Each row of a before or after table is a point. The points were changed in one or more steps. Then noise was added and the rows were shuffled. The steps act on how far a point lies along the listed directions, d1 being the first. Name the steps. A step turns or swaps two directions, mirrors them in a line or flattens them onto one, adds a multiple of one to another, or multiplies one. Angles are multiples of 10 degrees, from the lower direction toward the higher: turns from -170 to 170, lines from 10 to 170 but not 90. Use the fewest steps. Two steps may share a direction if one is a turn and the other turns, adds or multiplies; they go together, in the order done. Otherwise the lowest direction goes first.

Directions:
(1): -0.36 +0.52 -0.16
(2): -0.24 -0.33 -0.50
(3): -0.48 -0.22 +0.38
Before (11 x 3):
+0.04 +0.02 +0.45
+0.43 +0.20 -0.27
-0.21 +0.00 -0.02
+0.06 +0.05 -0.06
-0.16 -0.66 +0.27
-0.32 -0.35 +0.45
+0.29 +0.19 -0.04
-0.24 -0.50 -0.06
-0.42 -0.03 -0.03
+0.01 -0.10 -0.09
-0.17 -0.56 +0.06
After:
+0.13 -0.08 +0.00
+0.36 +0.35 -0.35
-0.80 -0.35 +0.89
-0.49 -0.44 +0.16
-0.20 -0.44 +0.69
-0.40 +0.22 +0.37
-0.24 -0.20 +0.08
-0.17 -0.51 +0.55
+0.79 +0.42 -0.63
+0.11 +0.08 -0.12
-0.40 -0.42 +0.98
Steps: turn d1 and d2 by 70 degrees; multiply d3 by 2

Directions:
(1): +0.21 -0.19 +0.48 -0.30 +0.19 +0.14 +0.78 +0.26
(2): +0.24 +0.03 +0.60 -0.59 -0.11 -0.01 -0.56 -0.19
(3): +0.49 +0.04 -0.55 -0.40 -0.35 +0.42 -0.03 +0.35
(4): +0.46 -0.04 +0.31 +0.63 -0.38 +0.42 +0.03 -0.31
(5): -0.42 +0.16 -0.10 -0.25 +0.21 +0.72 +0.11 -0.52
(6): -0.27 -0.50 -0.10 -0.23 -0.69 -0.24 +0.26 -0.36
Before:
+0.09 -0.17 -0.07 +0.10 +0.15 -0.15 +0.70 +0.54
-0.67 +0.04 +0.09 +0.22 -0.10 -0.12 -0.34 -0.91
-0.16 +0.14 -0.26 +0.14 +0.06 +0.29 +0.26 -0.01
-0.33 +0.03 -0.13 +0.38 +0.57 -0.59 +0.48 +0.49
-0.35 +0.19 +0.09 +0.34 +0.91 -0.34 -0.05 +0.36
-0.62 -0.18 +0.38 +0.27 +0.09 -0.13 +0.04 -0.45
-0.24 +0.02 -0.11 +0.26 +0.42 -0.45 +0.00 +0.30
-0.05 -0.10 -0.32 +0.00 +0.33 -0.58 +0.17 +0.87
+0.22 +0.32 +0.02 +0.26 +0.28 +0.17 +0.23 +0.40
-0.40 -0.05 -0.04 +0.89 +0.12 -0.31 -0.21 -0.49
+0.31 -0.12 +0.68 -0.05 -0.77 +0.16 +0.00 -0.82
After (11 x 8):
-0.24 -0.17 -0.26 -0.01 -0.05 +0.50 +1.07 -0.22
-0.25 +0.04 +0.07 +0.40 +0.03 -0.57 -0.57 -0.12
+0.31 -0.08 +0.41 +0.86 -0.12 -0.42 -0.52 +0.10
-0.47 -0.19 -0.45 +0.30 -0.02 +0.23 +0.57 -0.01
-0.31 -0.05 -0.73 -1.01 -0.28 -0.04 +0.48 +0.06
-0.09 +0.12 +0.12 +1.08 +0.16 -0.47 -0.12 -0.03
-0.22 -0.28 +0.00 +0.37 +0.40 -0.12 +0.95 +0.13
+0.15 -0.03 +0.12 +0.75 +0.11 -0.19 +0.04 +0.13
+0.19 +0.17 -0.03 +1.06 +0.42 -0.01 -0.04 +0.29
-0.32 +0.15 +0.23 +0.01 +0.20 +0.03 -0.02 -0.24
-0.04 +0.38 +0.17 +0.17 +0.37 -0.29 -0.34 +0.25
Steps: turn d1 and d4 by -160 degrees; swap d2 and d3; add 0.3 times d6 to d5

Directions:
(1): +0.34 -0.44 -0.25 +0.21 +0.07 -0.27 +0.12 +0.43 -0.95 -0.07 +0.10 +0.19 -0.22 -0.52
(2): +0.21 +0.61 +0.33 -0.36 -0.53 +0.09 -0.32 +0.63 -0.27 +0.44 +0.16 -0.45 -0.16 +0.01
(3): -0.12 -0.12 +0.76 +0.43 +0.23 +0.12 -0.69 -0.14 -0.13 +0.05 +0.58 +0.44 -0.20 +0.12
(4): +0.68 -0.18 +0.27 -0.09 -0.56 +0.54 +0.09 -0.36 +0.22 +0.16 -0.33 +0.50 -0.13 -0.44
(5): +0.19 -0.24 +0.08 +0.04 +0.13 +0.71 -0.25 +0.15 -0.36 -0.62 -0.52 -0.36 -0.11 +0.57
Before, 12 rows:
+0.20 -0.03 +0.35 -0.08 -0.14 +0.87 -0.60 +0.29 -0.01 -0.30 -0.35 -0.35 -0.33 +0.37
+0.12 -0.35 -0.31 +0.21 +0.45 -0.11 +0.03 -0.37 -0.14 -0.28 +0.34 +0.54 +0.09 -0.15
-0.34 +0.13 +0.18 -0.21 -0.01 +0.41 +0.16 +0.15 +0.58 -0.46 -0.14 -0.23 +0.07 +0.55
+0.45 -1.09 -0.27 +0.27 +0.02 -0.22 +0.60 -0.10 -0.71 -0.26 -0.22 +0.61 -0.30 -0.79
+0.85 -0.66 +0.52 -0.04 -0.23 +1.35 -0.54 +0.27 -0.65 -0.80 -0.94 -0.54 -0.34 +1.15
-0.34 +0.15 +0.19 -0.06 +0.29 -0.38 -0.02 +0.12 +0.13 -0.21 -0.01 -0.20 -0.14 +0.25
+0.05 +0.21 -0.18 -0.09 -0.25 +0.38 +0.15 -0.48 +0.72 +0.34 -0.11 +0.25 +0.25 +0.11
+0.07 +0.16 +0.27 +0.05 -0.25 +0.07 -0.34 -0.01 +0.15 +0.23 +0.38 -0.27 +0.11 +0.22
+0.07 -0.35 +0.04 +0.42 -0.03 +0.26 -0.02 -0.26 +0.33 +0.14 +0.00 +0.65 +0.10 +0.03
+0.03 +0.42 +0.41 -0.16 -0.34 +0.64 -0.53 +0.01 +0.39 +0.22 +0.03 +0.00 +0.19 +0.63
-0.68 +0.72 -0.22 -0.09 +0.25 -0.29 +0.02 +0.23 +0.23 +0.21 +0.16 -0.34 -0.04 +0.55
-0.21 +0.13 -0.18 -0.21 -0.14 -0.07 +0.04 +0.57 -0.48 +0.07 +0.37 -0.20 -0.02 +0.28
After, 12 rows:
+0.15 +0.39 -0.65 -0.23 -0.25 -0.08 +0.30 +0.38 -0.18 +0.45 -0.03 -0.33 +0.13 -0.10
+0.00 -0.26 -0.71 +0.18 +0.18 -0.08 +0.66 -0.41 +0.18 -0.09 -0.51 +0.51 -0.05 -0.22
+0.84 -0.58 +0.44 -0.10 -0.22 +1.23 -0.56 +0.48 -0.85 -0.74 -0.81 -0.69 -0.33 +1.19
+0.45 -0.35 -0.15 +0.07 -0.27 +0.06 +0.14 -0.09 -0.19 +0.08 +0.06 +0.02 +0.13 -0.29
-0.01 -0.36 +0.04 +0.03 -0.14 +0.42 +0.20 -0.46 +0.20 -0.10 +0.10 +0.59 +0.02 +0.12
-0.28 +0.23 -0.10 +0.10 +0.49 -0.29 -0.35 +0.08 -0.21 -0.08 +0.67 -0.01 +0.14 +0.24
-0.76 +0.44 +1.08 +0.06 +0.14 -0.16 -0.73 +0.17 +0.25 +0.22 +0.73 -0.31 -0.15 +0.67
-0.01 -0.26 -0.34 -0.18 -0.10 +0.16 +0.63 +0.47 -0.04 -0.60 -0.34 -0.15 -0.03 +0.04
+0.48 -0.36 +0.00 -0.05 -0.16 +0.78 -0.33 +0.40 -0.37 -0.39 -0.56 -0.26 -0.42 -0.03
+0.68 -0.26 -0.45 -0.15 -0.44 +0.30 +0.24 +0.43 -0.59 +0.06 -0.43 +0.14 +0.12 -0.22
-0.18 +0.14 -0.20 +0.15 -0.04 -0.23 -0.17 +0.65 -0.36 +0.34 +0.32 -0.04 +0.03 +0.17
-0.09 -0.30 -0.03 +0.03 +0.30 -0.26 +0.30 -0.16 +0.11 -0.34 -0.26 +0.16 -0.12 -0.05
Steps: mirror d1 and d3 in the line at 60 degrees; swap d2 and d4

Directions:
(1): +0.31 +0.29 -0.49 -0.18 +0.22 +0.30 +0.11 +0.29 -0.16 +0.53 +0.46 -0.03 -0.09 -0.07 +0.12 +0.35 +0.24 +0.50 +0.67 -0.75 +0.67 +0.75 +0.50 +0.05 +0.40 -0.17 +0.19 -0.14 -0.16 -0.10 +0.54 +0.03
(2): -0.19 -0.35 -0.25 +0.26 -0.30 +0.44 -0.06 +0.20 -0.21 -0.60 -0.04 +0.63 -0.05 +0.61 +0.40 +0.32 +0.13 -0.31 +0.53 -0.17 +0.13 -0.44 +0.07 -0.35 +0.05 -0.37 -0.54 +0.55 -0.34 -0.85 -0.03 +0.37
(3): +0.11 +0.22 -0.49 +0.09 -0.81 -0.37 -0.47 -0.09 +0.41 +0.48 -0.17 +0.40 -0.06 -0.29 -0.57 -0.19 +0.23 +0.13 +0.28 -0.09 -0.11 -0.34 +0.14 +0.80 +0.48 -0.15 -0.63 +0.03 -0.19 +0.32 -0.42 +0.47
(4): -0.21 +0.13 +0.31 -0.56 -0.46 +0.68 +0.24 -0.29 -0.52 -0.01 -0.09 -0.34 -0.35 -0.17 -0.45 -0.10 +0.83 +0.20 -0.52 +0.51 -0.46 +0.32 +0.22 -0.05 +0.41 -0.34 -0.06 +0.23 +0.10 -0.36 +0.40 +0.43
(5): +0.15 +0.19 +0.01 +0.08 +0.05 +0.29 +0.27 -0.60 +0.54 -0.29 -0.25 -0.05 +0.18 -0.11 +0.04 +0.07 -0.37 +0.00 +0.79 +0.07 -0.76 +0.27 +0.44 -0.02 +0.62 +0.44 +0.02 -0.36 +0.70 -0.67 -0.34 -0.23
(6): -0.17 -0.01 +0.25 -0.64 +0.53 -0.44 +0.16 +0.08 -0.59 -0.20 -0.27 -0.41 +0.47 +0.24 -0.25 +0.66 -0.07 +0.10 +0.28 -0.39 -0.25 +0.05 -0.13 +0.56 +0.22 -0.69 -0.10 +0.59 +0.15 +0.17 -0.70 -0.19
Before, 8 rows:
+0.23 +0.04 -0.28 +0.24 -0.58 +0.04 +0.01 +0.07 +0.23 +0.17 -0.08 +0.28 +0.14 +0.18 -0.06 +0.06 +0.16 -0.07 +0.98 -0.28 -0.18 +0.04 +0.06 +0.39 +0.34 -0.04 -0.34 +0.23 +0.20 -0.09 -0.33 +0.16
-0.23 -0.32 +0.14 -0.18 +0.87 -0.51 -0.09 +0.45 -0.34 +0.13 +0.50 -0.28 +0.34 +0.13 +0.40 +0.13 -0.33 +0.11 -0.38 -0.18 +0.57 -0.13 -0.55 -0.19 -0.40 -0.33 +0.35 +0.38 -0.55 +0.75 +0.02 -0.51
+0.20 +0.37 +0.00 -0.57 -0.07 -0.11 +0.21 -0.04 -0.31 +0.29 +0.17 -0.37 -0.18 -0.46 -0.53 +0.20 +0.60 +0.33 -0.31 +0.13 +0.10 +0.50 +0.14 +0.34 +0.14 -0.38 +0.05 +0.31 +0.01 +0.59 +0.01 +0.11
-0.25 -0.49 +0.44 +0.29 -0.07 +0.40 +0.18 -0.09 +0.19 -0.63 -0.03 +0.13 -0.26 +0.31 +0.34 -0.73 +0.09 -0.53 -0.53 +0.98 -0.30 -0.14 -0.30 -1.02 -0.47 +0.24 -0.01 -0.39 +0.00 -0.54 +0.65 +0.17
-0.10 -0.07 +0.21 -0.70 +0.04 +0.81 +0.95 -0.14 -0.65 -0.48 +0.15 -0.37 -0.07 +0.23 -0.13 +0.45 +0.57 +0.25 +0.44 -0.05 -0.41 +0.59 +0.51 -0.35 +0.63 -0.46 +0.15 +0.32 +0.42 -1.11 +0.20 +0.14
+0.29 +0.23 -0.41 +0.08 -0.41 +0.12 +0.05 -0.18 +0.09 +0.17 +0.11 +0.43 -0.15 -0.16 +0.08 -0.13 -0.05 +0.13 +0.73 -0.35 +0.31 +0.14 +0.40 +0.00 +0.25 +0.12 -0.26 -0.26 +0.16 -0.29 +0.25 +0.32
-0.29 -0.40 +0.02 +0.43 +0.56 -0.23 +0.04 +0.46 +0.05 -0.73 +0.07 +0.40 +0.20 +0.74 +0.64 +0.55 -0.59 -0.38 +0.36 -0.13 +0.11 -0.52 -0.27 -0.46 -0.28 -0.10 +0.02 +0.51 -0.06 -0.40 -0.39 -0.27
-0.01 +0.04 -0.49 +0.14 +0.63 -0.59 +0.23 -0.08 +0.05 +0.16 -0.17 -0.06 +0.44 +0.30 +0.24 +0.24 -0.51 +0.01 +1.33 -0.80 -0.14 +0.31 -0.12 +0.43 +0.59 +0.12 -0.02 +0.19 +0.43 -0.14 -0.51 -0.13
After, 8 rows:
+0.02 -0.08 -0.17 +0.20 +0.56 -0.21 +0.02 -0.29 +0.64 -0.22 +0.12 +0.09 +0.55 +0.05 +0.48 +0.18 -0.81 +0.05 +1.01 -0.19 -0.33 -0.07 +0.07 -0.06 +0.54 +0.22 +0.00 -0.05 +0.18 -0.21 -0.58 -0.58
+0.00 -0.14 +0.35 -0.69 +0.68 +0.13 +0.81 +0.55 -0.93 +0.09 +0.60 -0.67 -0.12 +0.08 +0.05 +0.29 +0.39 +0.37 -0.53 -0.24 +0.63 +0.69 -0.07 -0.44 -0.40 -0.38 +0.85 +0.12 -0.06 +0.15 +0.70 -0.25
-0.18 -0.41 +0.58 +0.29 +0.39 -0.24 +0.13 -0.02 +0.40 -0.45 -0.10 -0.13 +0.01 +0.16 +0.28 -0.74 -0.40 -0.52 -0.70 +0.89 -0.27 -0.16 -0.56 -0.74 -0.72 +0.41 +0.23 -0.62 +0.15 +0.09 +0.30 -0.25
+0.16 +0.15 -0.08 -0.10 -0.60 -0.09 -0.04 +0.27 -0.18 +0.66 +0.11 -0.12 -0.07 -0.12 -0.38 -0.18 +0.58 +0.16 +0.08 -0.13 +0.15 +0.26 -0.16 +0.51 +0.05 -0.23 -0.07 +0.23 -0.02 +0.61 +0.09 +0.25
-0.10 +0.00 -0.67 +0.02 +0.17 -0.76 -0.19 +0.45 -0.42 +0.77 +0.12 +0.03 +0.07 +0.20 -0.02 +0.02 +0.14 +0.15 +0.49 -0.80 +0.61 +0.06 -0.41 +0.64 +0.19 -0.36 -0.19 +0.51 -0.38 +0.59 -0.02 +0.37
+0.14 +0.15 -0.05 -0.33 -0.06 +0.59 +0.45 -0.19 -0.26 -0.44 +0.12 -0.03 -0.12 +0.02 +0.00 +0.52 +0.45 +0.09 +0.47 +0.05 -0.14 +0.50 +0.43 -0.24 +0.40 -0.31 -0.15 +0.46 +0.17 -0.57 +0.07 +0.12
+0.28 +0.29 -0.28 -0.25 -0.31 -0.01 +0.03 +0.08 -0.29 +0.53 +0.26 +0.12 -0.27 -0.27 -0.14 -0.23 +0.29 +0.34 +0.13 -0.37 +0.66 +0.29 +0.23 +0.15 +0.03 -0.15 -0.07 -0.17 -0.09 +0.27 +0.56 +0.38
-0.01 +0.06 +0.08 +0.30 +0.51 -1.09 -0.18 +0.25 +0.58 +0.25 +0.07 -0.12 +0.22 -0.17 -0.08 -0.02 -0.70 +0.02 -0.28 +0.04 +0.03 -0.28 -0.40 +0.31 -0.27 +0.36 +0.38 -0.16 +0.18 +0.94 -0.56 -0.52
Steps: multiply d1 by 1.3; turn d2 and d5 by -170 degrees; turn d3 and d4 by 40 degrees; multiply d6 by 0.7
